Rows are points. To make a cloud, some directions were put in groups of two or more. Within a group, all points are equally far from the middle, so they leave a hole (a ring in 2 directions, a hollow ball in 3). The other directions are filled evenly. Then the cloud was stretched, turned, moved and blurred a little. Count the holes, and give their numbers of directions, smallest first.
In the rows, zero is written as 128.

Cloud (19 x 3):
[[ 86 186 129]
 [ 83 137 151]
 [ 75 168 145]
 [131 127 177]
 [171 182 160]
 [105 185 139]
 [158 150 134]
 [ 76 135 120]
 [145 165 209]
 [127 197 104]
 [127 147 136]
 [ 73 121 125]
 [161 189 157]
 [137 197  95]
 [127 152 173]
 [107 125 173]
 [116 156 156]
 [ 82 120 137]
 [151 191 167]]
Holes: 0

Cloud:
[[143 125 147  85]
 [192 156 123 153]
 [132 169 109 171]
 [ 73 141  85 134]
 [150  89 107 127]
 [133  67 117 119]
 [115 155  79 118]
 [181 181  63  90]
 [137 105  58 134]
 [192 131 107 157]
 [140 180 114  73]
 [104 179 134 136]
 [173 110  95  88]
 [116 144  99  69]
 [188  87 102 171]
 [168 102  94  77]
 [136  61 107 113]
 [142  53 123  97]
 [132 151  81 138]
 [160 187 109 142]
 [144 179 168 108]
 [144 159  77 120]
 [ 83 159  94 150]
 [ 75 187  97  73]
 [ 82 129  89 145]
 [148 127  72 141]
 [151  71  98 127]
 [149 180 160 110]]
Holes: 0

Cloud, 76 rows:
[[175 121 141 147 147 127 172  56]
 [149  63  94 121 113 139 127 159]
 [155 146  95 128 169 138 194 162]
 [113  86 186 120 139 101 134 122]
 [206 143 133 128 142 133 163  96]
 [169 160 152 178 109 144 140 134]
 [161 120 161 111  74 117 126 148]
 [106 104  78  86 142 172  86 164]
 [180 182 153 157  83 163 125 131]
 [ 60 153 170 142  65 137 123 140]
 [ 81 112 148 110  91 167 214 102]
 [120  93 103 163 186 127 187 156]
 [ 98 164 149 157 126  94 132 141]
 [207 100  72  98 164 160 131 137]
 [106 115 140 154 110 111 159 176]
 [113 127 227 125  89 125 181 144]
 [134  95 131 175 139 151 133  83]
 [142 109 151 130 118 164 167 144]
 [108  41 191 157 142 131 121  90]
 [137  84 158 185 138 107 183  90]
 [118  98 160 165  82 152 202  94]
 [129 170 135 107 164 182 127 203]
 [124 119 117 214 132 105 118  94]
 [157  69 103 103 107 115 154 147]
 [222 116 106 139 146 155 160 133]
 [121  67 229 174 153 102 180  92]
 [132  82 145 134  99 155 156 140]
 [129  67 116 114 144 205 163 124]
 [ 98  44 181  85 183 125 155 134]
 [131 114 188  90 172 185 123 158]
 [137 212 165 120  71 148 142 111]
 [100  62 112 123 109 179 171 179]
 [145  82 195 154 117 123 179 107]
 [141 148 180 141 106 159  86 150]
 [174  30  91 109 101 120 125 148]
 [ 76 148 139 162 143 151 159  93]
 [210 140 131 174 125 171 101 133]
 [175 174 113  97 118 205 147 172]
 [146 156 157 103 120 109 102  73]
 [116  99 128 146 150  44 129 101]
 [152 156 101 102 123 132 154 131]
 [128  71 144 143 105 165 190 154]
 [100 110 158 170 128  95 151  63]
 [141 171 184 119 119  66 144 113]
 [182 111 123 169 130  95 162  40]
 [ 66 167 127  73 109 188 108 140]
 [109 160 211 143  83 163 126 108]
 [132 130 173 179 168 152 118  68]
 [153 100 129 105 165 162 141  70]
 [127 141 153 155 183 121 198 118]
 [141 140 124 116 119 218 187 171]
 [147 151 169 141  81 121 174 130]
 [145 141  79 109  99 210 127 207]
 [ 89 132 166  65 123 129 212 141]
 [165 142 147  98 107  88 140 139]
 [114 120  98 139 146 122 170 160]
 [144 186 129 101  78 155 134 155]
 [123 153 150  61 137 160 150 120]
 [ 97 151 165  84  80 217 109 170]
 [127  76 153 146  58 161 195 149]
 [ 50  75 139  82 161 139 142 162]
 [124 118 192 166  97 148 200 123]
 [114 136 182 131 125 116 203  96]
 [168  97 122 200 122 159 134 128]
 [195 141 143 166 130 135 141  72]
 [100 148 150  99 127 126 135 116]
 [142 141 155 164 109 123 110 116]
 [160  97 137 121 172 162 111 140]
 [188 150  90 143 132 133 111  70]
 [ 89 123 209 155 168  82 131  73]
 [157 127 142 151 195 199 148 116]
 [105 119  85 123 144 156 117 172]
 [160 184 170  85 138 152 108 130]
 [114 148 171  94 156 127 191 137]
 [106  79 218 104 150 140 147 154]
 [ 85 145 155  84 136 195 107 141]]
Holes: 0

Cloud (89 x 9):
[[ 48  88 122 123  99 171 109 150 133]
 [131 157 112 153 126  85 126 150 166]
 [109 196 115 135 135  65 165 152  69]
 [180 151 123 108 100 219 113 102 121]
 [ 72  97  97 180 134 176 105 130 132]
 [145  97 127 102 116 219 108 161 140]
 [203 158 160 125 135 107 130 165  79]
 [144 165 166 101 141 141  84 195 146]
 [123 115 145 101 121 182 177  98 153]
 [119 162 129 153 127  74 193 145 120]
 [169 105 161 136 106 118 143 198 114]
 [ 96 118 122 173 113 114 101 159 154]
 [ 74  83 154 101 166 212  86 125 128]
 [158 211  76  83 110 106 172 119 118]
 [154 165  61 128 145 118 211 153  96]
 [140 127  95 103  51 110 170 138 103]
 [112 129  95 153 100 182 191 108  78]
 [161 170 136 182  62 108 157 165 145]
 [151  97 131 133 162 209 107 202 171]
 [135  78  89 117 175 207 100 156 101]
 [118  68 115 110 128 217 118 158 118]
 [107 171  66 133 123 164 143 156  55]
 [149 147 176 145 169 137  96 116 136]
 [154 172 110 156 133  73 167 109  79]
 [117 163  94 108 161 175 161 109 140]
 [145 123 153 130 102 229  89 103 128]
 [172 105 154 125 100 170 155  96 146]
 [144 159 145 119  87 210 130 137 150]
 [164 136 172  97 118  89 152 183 129]
 [135 152 145 111 147  62 126 179  80]
 [188 166 139 126  53 129 185 101 125]
 [123 136  84 127 149 107 121 112 123]
 [164 182 166 151 104  94 125 120 169]
 [126 121 147 103 116 201 123 106 210]
 [169 113 104 118 194 140 125 185  88]
 [154 159 184 128 129 107 161 134 124]
 [124 161 163 135 152 124 187 149 118]
 [167 176 129 113 173 136 155 141 148]
 [ 83  88 195 122  92 169 100 167 156]
 [118 145 129  91 207 134 123 173  66]
 [ 75 122 108 180 177 123 103 174 103]
 [166 132  79 185 153 159 142 124 121]
 [126 134 201 126 104 146 113 114 154]
 [183 164 106 178  94 101 170 170 138]
 [115 183  98 142 135 161 142 159 135]
 [105  73 151 179 153 147 116 190  68]
 [102 204 102 121 101 148 138 141  94]
 [154 156  95 128  52 176 159 101 127]
 [175 188  84 107  77 167 169  96  93]
 [ 77 122 149 114  86 141 120 199 122]
 [128 170 127 112  51  74 165 106 125]
 [216 119 154 168  93 157 118 134 201]
 [168 140 123 117 107 208 162 134 132]
 [175 177 138 125 152 139  98  94 157]
 [153 185 130 139  47 155 162 128 115]
 [109  75 179 148 109 220  84 137 164]
 [153 142  86 134 127 216 164 122 130]
 [126 161  72 135 105 177 179 129  77]
 [100 124 160 192 151 160 122 125 147]
 [205 148 120 101  84 199 141 139 184]
 [ 94 177  87 134 155 158 139 147 119]
 [107 144  71 135 102 186 144 149 135]
 [ 81 119 106 107 157 182  83 180 114]
 [105  64 130 159 142 139 140 161  61]
 [139 125 178 167 168 165  97 198 147]
 [103 126  64 150 129 196 135 146 140]
 [183 143 137 109 129 155 114  81 182]
 [118  93 174 144  94 218 103 121 208]
 [170  92 110  86 126 195 138 164 154]
 [103 122 201 145 100 159 151 162 180]
 [134 100 167 157 142 169 138 221 136]
 [120 161 161 108  67 164 142 100 175]
 [165 179  66 138 172 103 182 137  83]
 [141 155  82 104  85 117 145  70  94]
 [135  66 130 109 173 159 104 133 151]
 [195  84 139 170 148 180 131 146 189]
 [133  98  86 181 110 179 131 134 185]
 [ 88 125  85 120 153 191  69 155  83]
 [ 60 104  96 127 128 193 125 169  64]
 [126 177 116 169 145 123 103 128 129]
 [ 93 150 132 183 117 104 110 159  94]
 [113 150  86 150 139 142 123 168 172]
 [190 127 133  69 100 177 138 106 180]
 [117 146 101 162 115 176  93 104 143]
 [186 154 135 133 146 183 135 175 124]
 [198 151 120 165 114 101 200 156 153]
 [106 130  89 137  84 139 179 165  73]
 [139 169  86 142 114 153 113 151 173]
 [176 124 118  92 125 207  92 140 116]]
Holes: 3 (2, 2, 3)

Cloud, 100 rows:
[[154 132 166 141 120 100 109 100 164]
 [134 126 195  93 133  82 156 111 135]
 [ 84 146 139 111 106  67 189 106 129]
 [ 94 136 127  59 164  81 148 120 136]
 [112 154 175 107 185 126 152 145 165]
 [ 80 115 110  91 183 129 188 156 162]
 [140 123 156 148 159 137 113 132 167]
 [141 142 193 108  91 152 135 148  73]
 [102 140  89 137 182 140 133 130 177]
 [128 124 154 180 174 125 158 118  65]
 [127 152 116 136 179 164 159 121 102]
 [115 157  86 144 118  79 148 180 126]
 [ 60 153 135 131  95 106 154 113  72]
 [104 153 122 134 175 137 161 169 165]
 [102 112  61 116 168  94 173 152 183]
 [149 135 111  97 182 139 100  91 123]
 [105 121 107  90 130 147 175 152 205]
 [158 155 149  70 213 160 162 136 165]
 [121 122  87 125 165 118 227 103 127]
 [117 107  92 102 145  82  96 166 157]
 [136 104  71 136 157 101 189 141 129]
 [133 137 143 148 174 148 131  37 125]
 [173 118 118 126 179  63 153 134 172]
 [175  95 154 105 191  91 181 105 117]
 [119 147 161 120 141 101 199 172 171]
 [156 143 127  89 156 105  86 131  89]
 [216 142 126  97 133 125 143 101 128]
 [160 135 157  75  97 116 150 189  93]
 [100 151 105  53 103 120 123 122 115]
 [154 153 117  50 105 112 166 184 182]
 [ 69 106  94  90 166 128 179 183 157]
 [217 113  90 149 164 125 147 107 144]
 [150 174 121  57 127 112 178 158 114]
 [123 174 192  91 163 100 128  82  69]
 [161  83 157 100 143 148 200 106 118]
 [124 142 111 122 186 139 249 109 136]
 [137 164 121 151 142  89 199 157 150]
 [ 90 124 133  84 115  74 182 202 134]
 [158 122 192 139 202 129 145 156 141]
 [133 120 173 140  91 128  92  93 130]
 [104 120 149  58 155  81 149 146 133]
 [186 123  91 140 161  97 185 112 120]
 [101 139 161  98 197 145 241 114 123]
 [132  91 116 123 136 130 176  74 106]
 [210 104 155  94 199 110 180 136 147]
 [122 102 138 178  70  97 104  72 135]
 [ 91 130  93  99 112  94 124  97  82]
 [106 119 171 166 169 101 123  63  92]
 [119 105 177  99 194 156 192 160 136]
 [159 178 145 150 145  94 132  55 116]
 [154 144 161  79 115 110 156 144  66]
 [ 81 172 184  79 119 111 145 106  99]
 [ 96 189 185  95 163 102 177  67 116]
 [151 164 191 122 200 150 119 122  79]
 [105 139  90 105 137 151 145 138 191]
 [126  98 169  56 165 146 113 109 116]
 [122 117 148 155 126 167 128 110  69]
 [ 98 132 186 122 116 138 191  90 101]
 [151 137 148 111 183 177 150 109  77]
 [111 138 194 102 143 153 111 104 122]
 [ 99 134  68 120 156  97 198 103  93]
 [157 157 161  82 151 104 105 167  94]
 [126 119 119 122 130  81 109 203 140]
 [103 105 104 160 125 138 224 121 162]
 [115 125  92 110 191  61 189 137 151]
 [107 146 176 131 193 148 181  75  61]
 [156 120 165  77 150 158 150  53 131]
 [137 141 166  71 157  87 139 197 143]
 [166  94 102 167 197 139 169 110 106]
 [ 62 128 125 127 147 127 187 122 173]
 [139 136 113 113 147 158 128  72 153]
 [136 108 161 151 143 136 183 163 152]
 [ 77  97 157 138 136 149  99  98 102]
 [113 123 109 118 107 176 134 102  97]
 [107 163 172  57 139  79 155 100 120]
 [150 129 167 151 120 103 196 126 101]
 [ 96 132 216  83 144 124 105 135 107]
 [160 141 165 137  77 154 124 127 123]
 [163 135  78 124 155 103 205 126 133]
 [163  93 133  86 136 128 125 117 178]
 [131 113 160 121 169 167 158  68  69]
 [137 152 154 117  85  98 169  93  86]
 [121 168 133 141 163 132 202 156 135]
 [105 102 128 149 209 127 141  82 147]
 [148 100 152  90 215  93 167 148  84]
 [126 142 144 148 143 103 202 165 156]
 [174 147 210  90 186  90 155 147 156]
 [ 70 150 141 118 154  74 130 133 142]
 [110  95 149 144 134 145 197 153 146]
 [ 86 153 155 125 105 133 144  83 113]
 [ 86 113 113 174 151 130 196 132 113]
 [100 151 147 116 162 139 138 125 170]
 [147 113 124 111 158 133 128  44 118]
 [105 126 181 110 194 135 187 149 152]
 [117  97 193 144 118 147 160  98  79]
 [112 129 185  99 160 110 137 212 125]
 [133 102 194 113 162  80 121 142 121]
 [143 144 179 145 141 133 113  91  61]
 [144 108 126 105 165 167  88 138 139]
 [119 168 130 134 164 157 164  64 104]]
Holes: 2 (2, 3)
